Each row of a before or after table is a point. One or more steps were done to the points. Then noise was added and the rows were shuffled. The steps act on how far a point lies along the listed directions, d1 being the first. Name the steps. A step turns or swaps two directions, mirrors them in a line or flattens them onto one, adds a multiple of one to another, or multiplies one. Angles are multiples of 10 degrees, from the lower direction toward the higher: turns from -170 to 170, lines from 10 to 170 but not 90. Use the fewest steps. Two steps may share a direction if one is a turn and the other turns, adds or multiplies; they go together, in the order done. Otherwise the lowest direction goes first.

Directions:
(1): [ 26 -47  -1]
(2): [29 15 43]
Before, 8 rows:
[[-13 -54 -59]
 [ -8   4  -7]
 [-14  -6 -51]
 [-12  18  -6]
 [  9   7   6]
 [  1  14  16]
 [ 29 -24  19]
 [  7   3  -7]]
After, 8 rows:
[[  9 -24 -32]
 [  4   9   5]
 [  1  14  16]
 [ -4 -60 -52]
 [ -1  -3  -1]
 [  5  10   4]
 [ -2  -3  -1]
 [  8   2  -6]]
Steps: flatten d1 and d2 onto the line at 130 degrees

Directions:
(1): [ -6 -46   9  32   3  47]
(2): [-60   7  33  18   8 -20]
Before (11 x 6):
[[ 32 -31 -15  13  -7  60]
 [ 18  34 -11 -34   0 -31]
 [ 36 -13 -19 -11  -6  20]
 [-29  -6  12  19  -2  -1]
 [  7   5  -3  -4  -6  -1]
 [-17 -11  24  16   8  13]
 [-16 -27  -4  26   2  26]
 [ -1 -15  11  16  -3   9]
 [  2 -27   4  18  -8  20]
 [  0   3   5  -1  15   2]
 [-46  33  28   2  14 -35]]
After:
[[  3   2   5   2  14   3]
 [-15 -18   7  24  -3  17]
 [-13  -1  19  10  -4  -5]
 [-46  45  19  -6   2 -36]
 [-27   2  17  10  -4 -15]
 [ -6  29  -2 -22  -2 -30]
 [-45  -3  10  17   3  -8]
 [ 25 -39  -3  19   7  54]
 [-15 -10  25  17   9  11]
 [  4   4  -5  -5  -7   0]
 [ 49   8 -25 -25  -4   7]]
Steps: swap d1 and d2

Directions:
(1): [-28  -4  59  -8 -45  32  -5  36   5]
(2): [ 13   4 -43  37 -35  20  35  27  42]
(3): [-20 -12  31  16  27 -52  10  10  58]
Before (9 x 9):
[[ 12   4 -23   9 -25  13  16  19  34]
 [  2   1   1 -13 -12  25  -5   7 -19]
 [-22 -11  32 -13   5 -17  -8   5  15]
 [ -6   0   0  11 -14  18  15  12   5]
 [  8  -5 -24  18 -25  35   8  26  23]
 [  3  -3   4 -19  -9  11 -17 -11 -38]
 [-13   3  39 -29  10 -17 -31  -8  -9]
 [ 11   3  -6 -10   2  -6   0 -18 -18]
 [ -9  -7 -13  43 -25   3  29  19  39]]
After (9 x 9):
[[ -9  -1  15 -15 -11  27 -20 -19 -61]
 [-16  -7  32  -7   4  -7  -1  15  16]
 [ -6  -1  -5   1 -40  30   9  22  10]
 [ -1   6  -4  15 -36   8  11  29  44]
 [-15  -4  28  -8   0  12  -4   2 -16]
 [-11 -10  34 -28  13  14 -35  -4 -28]
 [ -9 -11  17  10   0 -28   6  10  31]
 [  9   0  -9   4  10 -25  12 -12  13]
 [  1   2  16 -36   5   9 -26 -11 -29]]
Steps: multiply d1 by 1.6; turn d2 and d3 by -150 degrees
